Each row is a point. Each copy is the shape, with its points in the same order, turned, moved and blurred by noise. Some copies are also mirrored. Which?

Shape:
[[-12  -6   3]
 [ 26   8  -9]
 [-10  12  27]
 [-33  11 -15]
 [  3   8 -13]
 [  8  52   5]
 [ -6  15 -14]
 [ -1 -26  42]]
Copy 1:
[[  7   2  17]
 [ 35 -12 -16]
 [ 24 -22  37]
 [-18 -15   9]
 [ 14 -19  -5]
 [ 22 -60   5]
 [  4 -19  -2]
 [ 42  16  45]]
Copy 1 is: mirrored
Copy 2 (8 x 3):
[[  3  -7  -2]
 [ -3  34   3]
 [ 23  -7  18]
 [ 20  -9 -31]
 [  5  18 -10]
 [ 45  31   8]
 [ 17  13 -18]
 [ -9 -28  36]]
Copy 2 is: mirrored
Copy 3:
[[ -5  -4  13]
 [ 34   6  -9]
 [  7  13  36]
 [-29  16   5]
 [  6   9 -10]
 [ 23  51  13]
 [ -4  16  -3]
 [ 12 -30  44]]
Copy 3 is: only turned
Copy 4:
[[ -6 -19  -6]
 [ 27  -1  -7]
 [-21   8   4]
 [-20 -16 -37]
 [  9  -9 -20]
 [  7  37 -33]
 [  4  -4 -24]
 [-17 -11  38]]
Copy 4 is: only turned

Shape, 8 rows:
[[ 14 -13 -31 -30]
 [  0 -25 -12   9]
 [-18 -24  15 -19]
 [-11 -38  12   0]
 [-13  -9  -2   0]
 [-17 -40   1  15]
 [ 58  29 -24  11]
 [ 13  12 -40   2]]
Copy 1:
[[ 19   8 -53  -8]
 [  1 -17 -23  19]
 [  2 -33 -10 -18]
 [  4 -39 -16   4]
 [ -6  -9 -13  -3]
 [-10 -45 -20  15]
 [ 39  51 -16  30]
 [ -2  30 -34  14]]
Copy 1 is: only turned
Copy 2:
[[-17  10 -25 -29]
 [ -1 -21 -21   4]
 [ 23 -17   4 -23]
 [  6 -34   1  -9]
 [ 15  -7 -16  -4]
 [ 13 -43 -12  -2]
 [-38  45 -20  36]
 [-15  17 -47   9]]
Copy 2 is: mirrored
Copy 3 (8 x 4):
[[ 18 -11 -40  -6]
 [-14  -6 -12  12]
 [  4 -30  16   5]
 [-17 -25  13   3]
 [  5  -6  -2  19]
 [-31 -19   7  17]
 [ 20  60 -32  -1]
 [  9  16 -43  26]]
Copy 3 is: mirrored
Copy 4:
[[ -4 -23 -31 -35]
 [ -5 -12 -22  11]
 [-17 -42   7   4]
 [ -8 -35  -9  22]
 [-18  -9  -2   4]
 [-16 -25 -18  32]
 [ 41  36 -18 -35]
 [ -5  20 -31 -26]]
Copy 4 is: only turned

Shape, 7 rows:
[[ -6  19 -24  24]
 [ 28  -5  16  17]
 [  1 -16  35  20]
 [ -2  38  -4 -22]
 [  1   5 -24 -10]
 [ -4 -12  53  20]
 [ 12 -25 -53  16]]
Copy 1, 7 rows:
[[-26  20 -18  12]
 [ 23   2   0  18]
 [ 13   0  33  15]
 [ -8  26 -13 -39]
 [-20  -4 -23 -12]
 [ 19   8  48  12]
 [-29 -31 -39  27]]
Copy 1 is: only turned
Copy 2 (7 x 4):
[[  8   5 -40 -22]
 [ 19 -10   2   2]
 [ -5 -13  20 -14]
 [ -9  46 -23  12]
 [ -3   3 -39  15]
 [ -1 -10  40 -18]
 [  9 -35 -58  18]]
Copy 2 is: mirrored
Copy 3, 7 rows:
[[-24  25 -17  33]
 [ 18  10  16  22]
 [ -3  -2  36   6]
 [ -4  33 -31 -14]
 [ -5   5 -32  14]
 [ -5   3  49  -9]
 [ -5 -17 -36  57]]
Copy 3 is: only turned
Copy 4:
[[-12  39  18  -4]
 [ 37  14  20 -21]
 [ 39  -6  11   7]
 [-11  30 -29 -29]
 [-21  16  11 -28]
 [ 52  -7  -2  15]
 [-27  10  60 -25]]
Copy 4 is: mirrored

Shape, 10 rows:
[[ -7  18  -5 -29  -4  12]
 [ -9 -24   2   7   8  14]
 [ 12 -27   9  -6  27  34]
 [-44   4  16  10 -27  -8]
 [ -9  -4   3  -9 -16 -17]
 [  7  12 -17 -22  35  -8]
 [-14   4 -14  -4   6   8]
 [ 21  30 -20  -9  27   0]
 [-22  -7  -7   8 -39  -1]
 [ 20  35  -6 -13  12  -6]]
Copy 1 (10 x 6):
[[  9   6   9 -20 -13  31]
 [  1  11  17  -2  19 -11]
 [ 24  13  18 -20  42  -5]
 [-17   0  37  25 -26   6]
 [  4  -8   8   2 -21  -4]
 [  3 -19 -19 -25  16  23]
 [ -9   8   3  -7   4  15]
 [ 14  -6 -31 -10  16  37]
 [ -7  22  15  16 -31  -7]
 [ 22 -10 -20  -2   0  38]]
Copy 1 is: mirrored
Copy 2, 10 rows:
[[-15  25  -1 -26   3  18]
 [ -6  -9   9  13 -12  34]
 [ 15  -1  19   1  -9  60]
 [-55   1   8  15  -3   1]
 [-18  -2  14  -8 -10  -5]
 [ 18   2  -7 -25  27  17]
 [ -8   8 -10  -3   0  18]
 [ 29  27  -5 -14  25  11]
 [-35   8   0  11 -33  -5]
 [ 15  28  11 -16  24   0]]
Copy 2 is: only turned

Shape:
[[ 22  36 -31  14  27   7 -11  30]
 [-33 -24  23   7 -26  48  13 -25]
 [-17   6 -35  -9 -14   2  -5  -8]
 [ 23  25 -23  20  -2 -30   8  25]
 [ 12  22  15  12 -11  19  -9   1]
 [  0  -1 -18  29   1  37 -17  21]
 [  5 -10  16  15 -30  32 -33  11]
 [-17   3   9   3 -12  55 -15 -33]
 [ 26 -17 -38 -10   9 -21  19 -16]
 [ 34  20 -17  16  -3 -17   2  18]
 [  8 -20 -21 -17 -16 -12  11 -43]
 [ 15  17   0  37  -2  17 -17  17]
 [ 10  22 -13 -41  27   2  10  19]
 [  6   6  -3  21  18 -23 -18   9]]
Copy 1:
[[ 30  29 -20 -24  25   3 -36  26]
 [-30  15  26  60 -18  26  17   4]
 [  2  21 -32   5 -24  13  -2  -2]
 [ 44  -1 -19 -13   3 -13 -10  30]
 [  8  16  19  16  -7  -9 -24  26]
 [  0  14  -7  16   6  34 -30  36]
 [-17  -2  17  27 -30  14 -36  40]
 [-24  32  25  40 -24  23 -22  -7]
 [ 35 -15 -15 -14  -7  17   7 -25]
 [ 42   0  -6 -15   1  -8 -20  26]
 [ 19 -12  -6   8 -37  12   5 -40]
 [ 18   9   4  14   6   5 -36  39]
 [ -3  20  -3 -47  17  -8  -2  -6]
 [ 18 -10 -24   5  13 -15 -32   8]]
Copy 1 is: only turned
Copy 2:
[[ 42   7 -22  17  22  -9 -37  33]
 [-24  16   3  -1 -19  44  45 -14]
 [-12   9 -22   4 -12  -6 -22  -3]
 [ 34 -10  -9  31  -5 -35 -26  15]
 [ 26  18  16  15 -15  19   0  15]
 [ 25   2 -25  24  -2  40 -12  21]
 [ 17   2  17  13 -36  52 -11   7]
 [ -6  46   5   0 -14  46  12  -9]
 [ 19 -14 -26 -14   6 -28 -13 -33]
 [ 42  -9  -6  20  -8 -21 -20  12]
 [ -5   7  -8 -16 -15 -16  -5 -47]
 [ 37   8   1  35  -9  23  -7  20]
 [ 11   0  -6 -32  26 -15 -20  29]
 [ 18 -11  11  33  14  -3 -22  -5]]
Copy 2 is: only turned
Copy 3 (14 x 8):
[[  7  32 -31  32   7  -7 -34  27]
 [-41 -46   9  12 -28  48  14   0]
 [-25  15 -22   0 -35   1  -9  -6]
 [ 18  21 -24  32 -13 -34   0  11]
 [ 10 -11   4  33 -23  16 -19  13]
 [-14 -17 -40  30 -12  19 -21  30]
 [  5 -42 -14  14 -43  23 -19  31]
 [-25 -28   0  15 -27  57 -25  -9]
 [ 11  24 -31 -18   0  -5  18 -18]
 [ 28  16 -23  27 -12 -16  -4  14]
 [  1   3 -13 -21 -27  12  16 -35]
 [ 11 -18 -23  43 -13   3 -24  22]
 [ -6  43   9  -9   3   3 -14  27]
 [  8 -10 -16  13   2 -28 -24   5]]
Copy 3 is: only turned
Copy 4, 14 rows:
[[ -6 -41  -1 -19  -4 -20  29  32]
 [-13  46   5  27 -11  56   8  -5]
 [-37 -10  -4  -6 -21   8  -4 -11]
 [  0 -19 -10 -14 -23 -41  -4  26]
 [ 11   5  23   6 -13  -2  24   4]
 [ -5 -22  10  11 -16  28  19  36]
 [ 16  -2  37  13 -30  35   6   8]
 [-16  11  19  30   0  42  27 -17]
 [ -5 -22 -41 -10   2  -7 -27 -13]
 [ 12 -20  -7 -11 -21 -31   2  16]
 [-14   2 -24   6  -5   6 -29 -41]
 [  9 -16  18  14 -14  -4  19  33]
 [ -9 -12  -9 -57   8  -5  20  -7]
 [ -5 -16  17  -7   5 -19 -15  24]]
Copy 4 is: mirrored

Shape, 12 rows:
[[ 12  -8  -5  15  -4  38  19   1]
 [-10  19  -7   2  30 -15 -22  15]
 [ 15  36   1   2  22  -4  25  -5]
 [ 32 -16  12  -7  14  21  -3  -2]
 [ 36  23   1   5   8  12 -25  38]
 [ 20  20 -11  19  24   3 -26  -9]
 [ 32  24  17  31  21  -2   4  14]
 [ 22  30 -20  -5  10  -4   1 -13]
 [ -7 -17   6  38 -12  20   9  15]
 [ 10 -17 -12  -8 -13  17  -1  28]
 [ -1 -16 -14   2   3 -10  15   6]
 [ -3   8   8   4 -12  -2  -9 -13]]
Copy 1:
[[ 46 -12  -7  11  18  17  16  -2]
 [-13  29  -3  17  -6   2  -9  25]
 [  8  17   0  10  48 -11   5  22]
 [ 40  -6   3  -9  10   3 -22   4]
 [ 32  12   0   1 -16 -27   7  39]
 [ 16  23 -22  22   4 -19 -16  10]
 [ 21  -4   4  29  21 -28  -7  33]
 [  7  23 -22  -4  28 -18   4   6]
 [ 26 -27   5  36  -4  17  18  -2]
 [ 23 -13  -2 -14 -15  16  19  10]
 [ -5 -16  -9   0  11  19   5   4]
 [  4   9  10  11   7  -5   5 -18]]
Copy 1 is: only turned
Copy 2:
[[ 18  20  -5  36   2  11  21  -3]
 [ -7  12  -8 -36   6   1 -14   3]
 [  4  -3  17 -22   6  16  35   1]
 [ 25  19   6  11 -14  -7   7 -27]
 [ 39  40   2 -25 -16   8  -3  12]
 [ 12  15 -26 -27 -12  21   8 -16]
 [ 41   3   6 -23   7  29  11  -5]
 [ -1   6  -6 -23 -18   8  34   1]
 [ 24   4 -11  34  12  19 -13  10]
 [ 18  23  -4  21 -12 -19  -4  18]
 [  6 -11  -9  11   5 -19   5   8]
 [ -3  -6   0   6 -22  18  -5   1]]
Copy 2 is: mirrored
Copy 3 (12 x 8):
[[ 17 -17   8  -3  -2  12  10  41]
 [  5  16 -13  20  35 -25 -24   4]
 [ 40  28  15  21   5  12 -14   2]
 [ 18 -22   4 -17   3   1 -18   6]
 [ 14   0  11   2  19 -22 -49  38]
 [ 11 -15   3  33  21 -10 -32   2]
 [ 36  -3  26  23   4 -26 -20   9]
 [ 11  16  -2  26  -2  15 -28   4]
 [  2 -15  12   7   5 -25  31  37]
 [ -4  -1 -11 -20   0 -12  -6  40]
 [  7   9 -19  -1  -4 -13   8  14]
 [-15   4  16   9  12  -2   1   1]]
Copy 3 is: only turned
Copy 4:
[[-17   3  -8  35   6   8 -14  11]
 [-31  12  -8 -40   1   2   0  30]
 [-22  27  -2  -7  46  10  -1  18]
 [  4 -19 -11   7  15   8 -18  32]
 [ -7  15  -4   0   4 -30  -6  60]
 [-18  16 -30 -22  18 -15 -26  23]
 [-30   8   6  -2  39 -22 -17  35]
 [ -5  24 -29 -13  29  -1   2  16]
 [-43 -12   8  24  -9 -11 -19   4]
 [ -9  -5  -4  23 -16  -5  16  30]
 [-28 -12  -8   0  10   7  22   5]
 [ -2   2   8 -11   1  -8 -10 -11]]
Copy 4 is: only turned

Shape:
[[-15   8   9 -22  10  -3   4  20   6]
 [ -3   6  14   3   5  10   8  20   4]
 [  2   2  -4  -5   9   9  20   6  -3]
 [-13   3  -6   7  -4  -2  12  10   3]
 [  2   9   2   7   7   3  10  -3   5]
 [  5 -11  12   1   7  -1  19 -26   4]
 [  1   9 -22 -12  -4  11   1  18 -27]
 [  6   7  11   2  -8   4  21  22 -32]
 [  6  11  -5   6   0  -7  11  21   1]
 [ -4  -4  10  -8   5  11  14  22   3]
 [-19  -1   4   7   6  15  18  16   1]
 [-12 -16   6 -12  10 -32 -31  18 -22]
 [  4   4 -34  -8 -15   4 -60  22   4]
 [ -8   5   0 -16 -29   3  20 -19  -7]
 [  5 -32   2   3  -1 -21  21  11   3]]
Copy 1, 15 rows:
[[  2  23   9  -8  13  -2   7  11   6]
 [  2   7  16  -1   0  12  14  20   0]
 [ -4   7   3  -5  -6  12  14   5  11]
 [ 14  -1  -3   7   4   6  13   0   8]
 [ -4  -4  12   9  -6  10   7  -4  10]
 [ -7  -7  27  -5  -9   9  12 -25  18]
 [ -8  -1 -26 -21 -11  -5   1  14  -6]
 [-10  -6  -2  -8 -18  -9  34  19  -7]
 [  3  -4   2   9  -6  -2   8  19   9]
 [  5  12   9 -11  -1   9  19  17   5]
 [  9   9   5  -1   6  21  26   7  -3]
 [  2 -14   6 -32  36 -34  -3   9  -5]
 [ 28 -10 -11 -23   2 -11 -55  16 -20]
 [  8  14  -1  -6 -24  -6  16 -28   1]
 [ 15 -22  11 -17   5  -2  21   4  35]]
Copy 1 is: mirrored
Copy 2 (15 x 9):
[[  5 -10  -7  -3  24  -4  -1  17  13]
 [  0  -5  -5  21  26   7   6   3   9]
 [ -6  -2 -16   2  16   2  14 -10   7]
 [  1   2  -1   9   4   6  17   8  12]
 [ -4   5  -6  15   6  -5   6 -10   7]
 [ -5 -10   4   9   1 -22   9 -29   5]
 [-11   2 -16 -14   6  29   8   6  -8]
 [-12   3   0   3  28  15  23   1 -23]
 [  3  16  -2   6  17  11  12   2   7]
 [  2 -17  -8   9  28   9  12   1  11]
 [-11 -12  -8  18  15   5  20   6  17]
 [ -9  -4  38 -23  13  13 -22  13   6]
 [ 18   5  -2  -4 -18  56 -39  12   9]
 [  7 -17  -7  -1 -15 -11  24  -1 -17]
 [ 10  -6  26  -9  17   3  26 -18  21]]
Copy 2 is: mirrored
Copy 3 (15 x 9):
[[-28  24  24  -3  -9   0  15  -2   3]
 [-18   8  21   8  -1  -4  10  18  -5]
 [-19   5   2   7   5   6  23   7  -6]
 [-26  -5   4   0  -6  -3   4   3   0]
 [-15   1   0  20  -3   3   9   2   2]
 [  5  -5  -4  20 -16   1  26  -7  -2]
 [-21  21 -10 -18  18  18   2   9 -10]
 [-14  14   5  -7   6  -5  10  15 -36]
 [-25   7   4   5  12 -13   6   6  -2]
 [-22   7  19  -3  -4  -1  21  18  -5]
 [-30  -5  15   4 -11   8  15  17  -6]
 [  6  14  31 -32   5   1 -13 -25   3]
 [-10  28   2 -22  24  12 -37  14  44]
 [ -9  15 -27  -1 -31   1   7   3  -9]
 [ -1 -17   6 -13   1 -24  21  -6  -1]]
Copy 3 is: only turned
Copy 4:
[[ -3   6  -2   6  32  -8 -16   6  -7]
 [ -8  -2   8  13  18   5   1   9  -9]
 [  8   0  -1  12  23  15   6  -8  -6]
 [-10  -8 -15   4  14   5   7  -2  -8]
 [ -4  -6   4   7   7  11  -1 -14  -3]
 [ 16 -27   5   9  13  10  -2 -23  13]
 [ 19  24 -21  17   9   9   6   7 -16]
 [  4  13   0  40  14   1  21   4  -5]
 [ -6   8  -1   1  11   0  12  -4 -15]
 [  2  -3   7  12  29   7   3  14  -7]
 [-10 -11  -6  17  26  16   3   5 -13]
 [ 19  -5  -9   9   7 -47 -11  10 -26]
 [ 19  22 -27 -31 -28  -9 -13  31 -27]
 [ 10  -4 -24  17  11   9   6  -3  35]
 [ 16 -24   4   0  27 -15  27  -4  -7]]
Copy 4 is: mirrored

Shape, 15 rows:
[[-21  20   4  48  15   0 -14 -14   4 -35 -11]
 [-27 -19 -25  18 -60 -13  -8  42 -14  13   3]
 [ 16  11 -25  20   5  17  -1 -14  -8   8 -29]
 [-14   4  -7  -3   2   0 -25  -3  -9   4 -17]
 [-20  11  -6 -17 -18  33   1  -1 -47  28   5]
 [-10  11 -29  25 -19  29  -8 -17  27 -19  -1]
 [ 18   1 -22  25 -24 -35  15 -22 -39 -23   7]
 [-14  -8 -11 -48  18  36   8  -7  13 -20 -12]
 [  0  33 -26  11 -30   0  -7  10   1  -8   8]
 [ 11  22   1   3  22  -5 -35 -18  -6 -24  -2]
 [ 39  -5 -31  -5  32   7  18 -12   5  -4 -17]
 [ 16   5   2  -5 -22  18  11   8   3  -6   5]
 [-20   5   5 -43 -32  -1   7   7  -3  32 -16]
 [ 10  33 -23  -9  12  -4  21   0  -1   0 -12]
 [-20  -4  12  38  11 -39 -32 -26  -3  -1  38]]
Copy 1, 15 rows:
[[ 13 -16  -6  43  16 -35  -6  -1  -9 -19 -23]
 [ 38 -33 -28  16 -15   7   9  30 -41  26  53]
 [ 26   8 -43  15  -1 -15   4 -26  15  11  -4]
 [ 10  -8 -10  12  -6  -8 -17 -11  -8  25   3]
 [-12  16 -30  13  18  23   6 -17 -27  42  34]
 [ 28 -22 -20  30   9  -8  -6 -28   5 -27  25]
 [  5 -21 -27  19 -30   0  58  -1 -18  -4 -15]
 [  5  -2  -2 -35  25  20 -30 -36   0  -5   4]
 [  6  -7 -36  24 -23  -3  -3  -4 -17 -17  28]
 [-10  -5  -2  27 -17  -5 -18 -13  10  -2 -27]
 [ 14   7 -35 -28  -6  -2   9 -19  39  -6 -16]
 [ 20  16 -13   4  -3  22   4  -1  -5 -13  19]
 [ 14  21  -1 -22 -15   5  -7 -18 -35  31  44]
 [ -4  15 -37 -15 -13 -18   0 -14  -4 -12   4]
 [-19 -32  28  46 -12 -31  20  21  10  12   1]]
Copy 1 is: mirrored
Copy 2 (15 x 11):
[[-21  -1  16  35  -2   7 -37  -8 -16  -7  24]
 [-36   3 -58 -29   6 -27 -27  28 -31  29  11]
 [ -5  10 -19  23 -16  22 -16   2 -14   8 -27]
 [ -2  16  -6  -8  18   2 -31   1 -16  -3  -4]
 [  4  10 -34 -31  29  11   1 -24 -51  31 -17]
 [-32  15 -19   4 -33  13 -15 -24  -7  -4  14]
 [-14  -7 -28  43  -6 -39  -5  -9 -41   0 -20]
 [-21  14  -6 -26  24  31  28 -23   4 -25 -19]
 [-18  36 -23   5 -16  -5   5  -4 -33  13  15]
 [ 16  22   7  35   7  -1 -20 -15  -8 -23  -1]
 [ -7   2 -24  38   1  22  20  -3  15 -11 -33]
 [ -2  -1 -25  -9  -8   6  28  -3 -22   1  11]
 [-14  13   1 -47  14  -4  16  15 -29  20 -31]
 [-13  24  -5  25   6  18  21   2 -15  13 -20]
 [  1  -7   5  23  16 -50 -42 -37   2  23  23]]
Copy 2 is: only turned
Copy 3:
[[ 25   1  58  25 -14 -27  17  18   8 -10  -8]
 [-16  39 -35  14 -36 -36  11  10 -24 -15  28]
 [ 34   0  13  28   0   5   7 -28  -8 -22  -8]
 [ -1   9  10  18   2 -13 -14  -1  -1 -17 -17]
 [-17  29   6 -14   7   7  -9 -21 -46  -8  -4]
 [ -8   1  32  37 -21  12  31  -6   8 -23  13]
 [ 31  18  12 -16  17 -47  24 -23   9 -20  35]
 [-19  -4   5  -8   8  39   9   4  23 -21 -35]
 [  5  32  17  20 -16   1   0  -4   7 -16  34]
 [ 17  -9  44  12  12 -11 -23   2  18 -20   0]
 [ 43 -21  -7  10  24  26  11 -13  18 -22  -4]
 [  5   0   2  -7 -20  15   3 -11   9   2  16]
 [-24  40 -26   4  -1   4 -14 -19   5  14 -16]
 [ 33  28   8  11  18  21   2  -3  16 -10   0]
 [ -4 -14  38  24  28 -57   1  26  -3  14  25]]
Copy 3 is: only turned

Shape (16 x 11):
[[-19  10 -20  40  10  18 -20  16   9   9 -12]
 [  1  10 -12  26  20   3  -3 -29   8 -23  -4]
 [-30 -13  22 -13 -30  13  34  30  21  23   8]
 [ 26 -26  38  -5  -7 -10   8  -8   2  11 -18]
 [ 11  15  -6  -5 -22 -23   1 -17  -6  28 -11]
 [-30 -23 -24 -11  18 -13 -20   8  33  25 -27]
 [  3   4  14  -4  22 -15  34 -18 -18  27 -25]
 [-18  -4  29  -8 -16 -20  30  -4  45  26  20]
 [ 27  13  -6  35  -1  39 -22  23   2   1 -13]
 [-24  34  29 -14  19   6   5 -31  16 -17 -24]
 [  0  36 -13  15  -4  -5 -26 -29   5  33 -14]
 [ 11  14  14  18   3 -13  24  30  -1  21  15]
 [-28 -16 -21 -16 -30  -7 -14  12 -10  -8  21]
 [ 20  35  -8  -6 -21 -20  29   0  18 -25   2]
 [-27   5  -8 -12  23  -4 -18   4   5  -5 -14]
 [ 16  24 -22 -24   1  16   8  13 -12  30   7]]
Copy 1:
[[ -6   1 -15  -4  -4  -6 -38  14  41  -4  10]
 [  0  26  -5  10 -17   2 -27   0 -10   7  -1]
 [ 44 -31 -24  13  11 -24  25 -23  30 -24  32]
 [ 11 -19  -7  24 -21   8  37  20 -13 -29  15]
 [  4 -38   4 -10 -23  20  -1 -12 -12 -19   3]
 [  4 -24  14  -8 -27 -11   4  11  37  32  40]
 [ -2 -33  11  29 -42 -22   4  -9 -12 -25  -5]
 [ 60 -28   2  14   0 -17   6 -11 -11 -14  43]
 [ -7  18 -11   3  -1  25 -18  18  43 -37  -4]
 [-14  12   7  40 -17  -7 -13 -34 -16 -11  43]
 [ -7 -29  12   0 -19  31 -42  -7   0  -9  11]
 [ 24 -18   8  -5   4 -26  -4   6   6 -47  -3]
 [  3 -18 -21 -25  26  -2  18 -18   9  21   5]
 [ 25  20   0 -27 -16   2   3 -34 -20 -34  11]
 [-20  -1  11   3  -6 -14  -2  -9  16  15  25]
 [  6 -22  26  -3  -2   7   4 -31  30 -23 -19]]
Copy 1 is: mirrored
Copy 2:
[[ -2  -5   8  22  26  -4  28   8 -45   1   3]
 [ 17  -4  14  30   4   5  33  11  12   4 -25]
 [-19  -4 -19  -9  24  31 -34  24  -3  -3  49]
 [ 16 -15 -27 -17  12  -8 -34   0  17  19 -17]
 [  8  11 -19 -11 -18 -24   7   0   6   0   9]
 [ 22   9 -43  27  11  20  25  -7 -28  36  21]
 [ 35 -15 -24  20 -14  -4 -26 -12   6 -21   0]
 [ -3   3 -32   7  29   5 -11  15  37   4  44]
 [ -5   0  31 -12  35  -6  12  -6 -36   4 -25]
 [ -6  19 -31  37  -1  26   2   4  18 -26 -29]
 [ 12  31 -11  15  -1 -35  24   6 -13 -12  -6]
 [-15 -20  11   9  18 -13 -18 -20   7  -3  25]
 [-24  -3   1   4 -34  10   9  23  -9  41  25]
 [-11  -3   7 -20 -12  12  27 -17  38 -11   7]
 [ -4   9 -20  39  -9  21  11 -10 -20  19  -4]
 [  8  29  22  -2 -15   3 -19 -26 -18  -1  21]]
Copy 2 is: mirrored
